Each row of a before or after table is a point. The points were changed in one or more steps. Then noise was added and the rows were shuffled. The steps act on how far a point lies along the listed directions, d1 being the first. Write out the steps. A step turns or swaps two directions, mirrors them in a line or flattens them onto one, adds a multiple of one to another, or multiplies one. Angles are multiples of 10 degrees, from the lower direction toward the higher: turns from -170 to 170, lines from 10 to 170 but not 90. Use the fewest steps. Two steps may share a direction if one is a turn and the other turns, adds or multiplies; they go together, in the order done. Otherwise the lowest direction goes first.

Directions:
(1): [ 37 -23]
(2): [23 37]
Before, 11 rows:
[[-19  34]
 [ 26 -18]
 [-60 -18]
 [-14  35]
 [ 22  23]
 [ 23 -15]
 [ 14  15]
 [ 20 -16]
 [ -4  31]
 [ 12   2]
 [ -7  12]]
After, 11 rows:
[[  6   5]
 [ 26  18]
 [  4   4]
 [ 11  12]
 [  9   4]
 [  3   1]
 [  2   3]
 [ 16  13]
 [  9   6]
 [-44 -35]
 [  6   3]]
Steps: flatten d1 and d2 onto the line at 70 degrees

Directions:
(1): [  9  20 -45  35]
(2): [ 6 48 34 14]
(3): [  3  30 -24 -47]
(4): [-60   9  -4   4]
Before, 14 rows:
[[-43  30 -60  13]
 [ 11   9  -9  30]
 [ -5 -10  26  -7]
 [-34 -20 -24  41]
 [  9  14  20  33]
 [ -5   0   4  37]
 [-43 -12   4  16]
 [  9 -16   7  -6]
 [-39  -1 -23  49]
 [  6  22   0   9]
 [-20  -4   4   7]
 [ 26   8 -13   4]
 [-31  25   2  58]
 [ 38 -19  28   4]]
After, 14 rows:
[[  9 -13   5  -9]
 [-42  -1  -5  -1]
 [-29  42 -12  31]
 [ -6  -5  22 -14]
 [-32  -2 -36  14]
 [  6  20   2  12]
 [  9  27  10  12]
 [ 25   4 -11   9]
 [-19   2   1  -2]
 [ -4  14  -8  14]
 [ 39  -8  20 -12]
 [-44  17 -49  33]
 [-37  14 -36  23]
 [ 13  17 -15  19]]
Steps: multiply d3 by 0

Directions:
(1): [ 15 -42  -5 -47  52  15  19   6]
(2): [-50 -14  45 -33 -17   9 -11 -36]
(3): [  2   4  29 -22 -36  -1  45  54]
Before, 14 rows:
[[-23 -34  21 -48  34  12  11 -14]
 [-11  -5 -11  10  13 -12 -15 -21]
 [  2  18  -4  31  15  -5 -26 -11]
 [ 15  -8   3  -7 -17  -4   6  26]
 [ 26 -11  -8   4  20  -2  13  17]
 [-18  20 -16  49  -9  -4 -40 -40]
 [  4 -22 -10 -35  48  10 -13 -35]
 [-25 -11  34 -29   0   8   1 -10]
 [ -2 -46   5 -31  52  11   1  -7]
 [  5 -11 -21   4  12  -2   2   1]
 [-43 -17  28 -12  -7  -2 -37 -43]
 [ -3 -17  12 -31  18   6   7 -24]
 [  4  -1 -13  29  18   1 -47 -35]
 [ 26 -17   0 -46   2  -5  36  41]]
After, 14 rows:
[[-27 -13   3   6  12  -4 -52 -53]
 [ 13 -14  11  -7   7   1  22  24]
 [-32  -7  46 -15 -29   7 -16 -14]
 [ 25  -5 -16   7  -5  -6  -4  20]
 [ 44 -13 -35 -19  29  -8  14  31]
 [ -5 -47   9 -32  48  10   4  -4]
 [ -9 -13   2 -13  -6   2  15  11]
 [-25  -9  14 -13  -9  -9   1 -12]
 [-22  15  37   0 -17   0  -6   3]
 [  6 -14   0 -19  28   3  -4 -29]
 [-44  14  35  13 -47   0 -12 -22]
 [  4  -9 -12   5  36   1 -27 -27]
 [ -1 -32 -13 -20  62   9 -10 -26]
 [-15 -26  16 -51  27   8   1 -26]]
Steps: mirror d2 and d3 in the line at 140 degrees

Directions:
(1): [-14  14   6  -3  16  -7 -60  14 -43  26 -36]
(2): [ 15 -37   3   3  29  15 -10 -28 -47  -2  51]
(3): [ 22 -46 -40  -7 -33 -52 -12   5  -3  10  -5]
(4): [ -3 -22  -6 -58  22  10   0 -14   0 -49 -36]
(5): [ 42  29  -3   5  30 -32  46  11 -36  -4 -17]
Before (10 x 11):
[[ 18   0   1  14  10 -11  19   4 -21  -7  -4]
 [ -2  -8  -1   2  24  12 -13  -7 -37 -16  10]
 [  3 -20   4 -11  -8  -7   0  -9   0 -11  -9]
 [-23  40  30 -28  59  35  -1  -6 -17 -31 -13]
 [ 10  17   2  20  21   6  11   5  -1   1   1]
 [-17 -26  -7   4 -33   3 -23  -6  25  17  21]
 [-19 -43 -16   1 -37  22 -35 -25  37  -6  15]
 [ 26   7  10  14   7  -3  15   5  -9   4  29]
 [ 19   3  -7  15 -10 -24  19   5 -12  21   6]
 [  4 -13  -3  14  -3 -12 -20   4 -13  27  -1]]
After, 10 rows:
[[ 18   4  -6  15  -8 -25  11   7 -19  24   3]
 [  1 -17   5 -11  -8  -8  -6  -6  -2  -8 -15]
 [-21  44  27 -28  43  34  31  -5  16 -43  -9]
 [-27 -34 -14  -1 -33  17 -59 -16  23   6  -4]
 [ 14  27  12  12   2 -12  -6  21  -9  17  -6]
 [ 14   8   2  13   6 -14  15  11 -16  -4 -17]
 [  7  -9  -7  14 -20 -13  14   5  22  16   2]
 [-20 -23  -5   3 -29   2 -35  -3  16  23  15]
 [  9  19   3  20  21   5   8   6  -3   2  -2]
 [-13  24  -4   0  -7  -1  12  16  17 -20 -29]]
Steps: turn d1 and d2 by -160 degrees

Directions:
(1): [  1  45 -16  -7  -5 -45 -18  -8 -28 -46 -29 -39 -22 -22]
(2): [ 19  56 -25  12 -60  28  17  -5  37  -3  22  -3   3  10]
(3): [  1   6 -38 -51  -2  21 -15  14 -20  53  11  -4 -37 -36]
(4): [-55  29  16  20  23  36 -20  -4  23 -16  -4  23   0 -53]
(5): [ -4  -9  -3  -4 -12  28  40  52 -28 -45 -16  33 -37   8]
Before, 13 rows:
[[-13  28  14  16  -4  -1  -4   0   5 -28 -19  -7  -1 -31]
 [-15   6 -22 -10  15  24 -11   3  14  25   4   4  -1 -25]
 [-12  -5  18  18  25 -31 -18  -5   3  -3 -10 -16   7  -8]
 [-17  -1  19  14  18 -10   3  13 -12 -60 -17   8  -5  -7]
 [  8  -3  -6 -17 -27  19  14  13  -6  13   8  13  -4  16]
 [ -2  -6  23  31   2  10   4 -20  19  -1   5  10  32   3]
 [ 15 -24  12  11  -6 -20   4 -17  14  14  22 -13  25  30]
 [ -8  23  -8  11  -4   1 -12  -3   8  -2   0 -14  25 -15]
 [-12   1  10   7  11  -2 -10 -10   0 -11  -1   0   4  -3]
 [ 12 -12  13  -1  12 -14  -2  -6  -9  -3 -16  -1  -8   7]
 [-16  17 -10  18  -8  20  12  22   2 -39 -19   9 -22 -15]
 [  9  -6   1   2   9 -25 -23 -15  -2  26   3 -23  -1  -7]
 [ -9  -1  -5   1  -4  34  11  16  -5  -7  -1  37 -16 -12]]
After, 13 rows:
[[ -4  -4  -5  -3  -4  41   5   4  12  25  14  36  -3  -5]
 [ 10 -14  17  -2  14 -11  -1  -2  -9  -5 -17   2  -7   8]
 [ -5   7  10  15  12 -28 -18 -10  -8 -12 -12 -21  -5 -14]
 [ 18  -2   5  15 -13 -35  -4 -24  15   4  17 -29  19  25]
 [  2  -6  -5 -16   4  -4  -9  -3 -16   3  -1  -5 -11   0]
 [  3 -16 -21  -7  -8  33  20  33  -5   8  -2  15 -25  -2]
 [ 13  -2  -8 -21  -7   4   5  25 -27   4 -15  -4 -27 -24]
 [  2  18 -21 -10  -9  -2  -8  11 -14   1  -5 -18   6 -14]
 [-22  21 -16  -1  15  18 -13  -5  19  12   1   1   7 -28]
 [ 11 -41  -8 -34   9  -2  12  34 -38   2   1  10 -27   6]
 [ -6   8  13  12 -24  24   8  -6  23  -2  12  16  21  16]
 [  1 -14  -1  -8  21 -38 -14  13 -26   6 -15 -22 -20  -5]
 [ 31   0 -17 -11 -19  -9  -2 -17  -1  34  12 -18   5   3]]
Steps: add -0.5 times d1 to d2; turn d1 and d5 by 50 degrees; mirror d3 and d4 in the line at 50 degrees

Directions:
(1): [ 33  -6  32   5   7   9 -37   4  10  26 -11  -5 -28 -11  42  17  14   8
 -13 -39]
(2): [-39 -14 -18 -12 -11  -8  -9  -8  31  32  17 -55 -21  25   7  -4  -7 -23
  -7  -2]
(3): [  9  -7 -17 -32 -26  14 -49 -15  12   9 -19   4  -3 -24 -28   3 -34  27
  24  14]
(4): [  5  30   9 -16 -27   8  23  46  25 -13 -28  -9 -29 -10 -11 -32  -7   6
 -31  -2]
(5): [  4  -7  23  -1  -8   0 -10   0   5   3  60  23 -13 -12  25 -23 -22   6
 -23  46]
Before:
[[ 24  -9  -3  -7  -4   4 -44 -14   4  22  -6  -2 -11 -15  11   6 -13  22
   10 -11]
 [ -9  12 -11 -13  -9   1  18   7  10 -22 -11 -24   1   6 -24  -6  -2  -7
    0  -3]
 [-25   5 -47  -5  -6 -23  33   7   8  -6 -29 -39  20  28 -35   4  15 -22
   10  -3]
 [ 11  22   9   9   2   3  13   8  -3 -11 -26  17   3  -1  -4  -1  -2  10
    9  -8]
 [-28 -13 -40   1   4   5   0 -16   2   3 -25 -31  14  22 -16  13  -3  -4
   23 -16]
 [ 10 -18  13  -4   0  -3 -30 -15  12  20  17  -7 -17 -18  23  -5 -12   0
    0  -7]
 [ 19   1   8  -6 -13  17 -26  26  18   8 -40 -17 -34 -11  19  -2  -8  10
  -10 -34]
 [ 15  -9  23  18  12   7 -33 -25   9  21   9   9  -5  -4  42  12   8   9
    5  -8]
 [-11   8 -30 -16 -10  -3   0   3  22  10 -23 -26  -7  12 -23  -4 -18   6
    9 -10]
 [ 25   8  22   2   1  -4  14  20  -5 -12 -19  15   4  -2  19 -16  25  -5
  -21 -16]]
After:
[[ -9 -22  -6  -4   0  -9 -23 -24   9  21  19 -18  -7  -7  10  -1 -13  -9
   10  -4]
 [-29  10 -37 -15 -20 -21  28  22  35   8 -23 -61  -9  28 -21 -12   7 -27
  -14  -3]
 [  6   1   3 -11 -19  14 -15  26  18   2 -15 -11 -31 -10  12 -18 -21   8
  -15  -5]
 [ -1  -4 -30 -11  -9  -3 -16 -16  -4   3  -6  -1  11  -4 -23  -5 -22  15
   21  12]
 [-13  11  -7 -16 -14   1  19   9  17 -20   4 -27  -7   5 -18 -14  -9  -9
  -10   7]
 [-48  -4 -50 -12 -12   3  16   1  21   4 -28 -55  -1  31 -27  -7 -11 -11
   10 -11]
 [ 13  -8  15  20  16   7 -30 -27   5  20  -8   3   2  -1  33  20  15   8
   14 -21]
 [ 58   7  50   9   8   3  -4  24 -10  -9 -17  37  -6 -19  45  -9  31   8
  -29 -27]
 [-38   9 -45 -25 -23  -9  17   5  34   9  -2 -39 -10  21 -36 -24 -32  -5
    1  17]
 [ 29  28  21  12   3   7  14  15 -11 -22 -24  39   5 -13  -2  -6  -4  19
    5  -1]]
Steps: add -1.5 times d3 to d1; multiply d2 by 2; turn d4 and d5 by 40 degrees
